Each row is a point. The window is the flat piece filled in between its corners: a triangle in 3 columns, a solid with four corners in 4, and so on. A path goes straight from each point to the next, and from the last back to the first. List the points from which the path goes on through the window.

Window (3 x 3):
0.012; -0.031; -0.067
0.023; 0.022; 0.003
-0.004; 0.023; 0.037
Path:
(1): 0.001; -0.048; 0.004
(2): 0.035; 0.058; -0.022
(3): -0.010; 0.038; 0.036
(4): 0.022; 0.017; 0.048
(5): 0.037; -0.023; -0.043
(6): -0.033; -0.037; -0.112
(7): -0.005; 0.056; 0.014
(8): 0.002; -0.023; 0.050
(9): 0.024; -0.009; -0.012
(10): -0.026; -0.001; -0.036
(11): 0.002; 0.033; -0.031
(12): 0.009; -0.028; -0.028
(13): 0.043; 0.030; 0.058
(14): -0.028; 0.031; 0.030
(15): 0.010; 0.030; -0.037
(16): 0.036; -0.018; -0.022
Through the window after points: 1, 7, 9, 11

Window:
0.024; 0.063; -0.008; 0.050
0.020; -0.031; 0.014; -0.060
-0.023; 0.006; 0.022; -0.019
0.045; -0.030; -0.034; 0.025
Path:
(1): 0.004; -0.047; 0.052; -0.012
(2): 0.059; 0.021; 0.024; 0.033
(3): -0.024; 0.006; 0.009; -0.044
(4): 0.027; 0.001; -0.020; -0.070
(5): 0.008; -0.034; 0.028; -0.037
(6): 0.031; 0.032; 0.033; 0.055
(7): 0.019; 0.026; -0.041; 0.032
(8): 0.027; -0.007; -0.062; -0.023
Through the window after points: 4

Window (6 x 6):
-0.002; -0.059; -0.034; -0.001; 0.010; 0.001
0.015; 0.044; -0.035; 0.032; 0.007; -0.063
0.039; -0.029; 0.004; -0.021; -0.018; -0.001
-0.015; -0.055; -0.006; -0.054; 0.005; -0.013
0.009; 0.017; 0.066; 0.008; -0.001; 0.031
-0.021; 0.092; 0.007; 0.047; -0.088; -0.015
Path:
(1): -0.033; 0.015; -0.036; -0.041; -0.035; 0.062
(2): 0.012; -0.010; 0.018; 0.046; 0.004; -0.074
(3): 0.018; 0.027; 0.026; 0.045; -0.056; -0.047
(4): -0.011; 0.065; -0.039; -0.023; 0.012; 0.006
(5): 0.009; 0.028; -0.053; -0.009; -0.007; 0.011
(6): -0.013; -0.005; 0.021; 0.010; -0.012; -0.020
(7): -0.003; -0.011; 0.076; 0.017; -0.049; -0.039
(8): 0.008; 0.039; 0.020; 0.005; -0.013; 0.012
Through the window after points: none
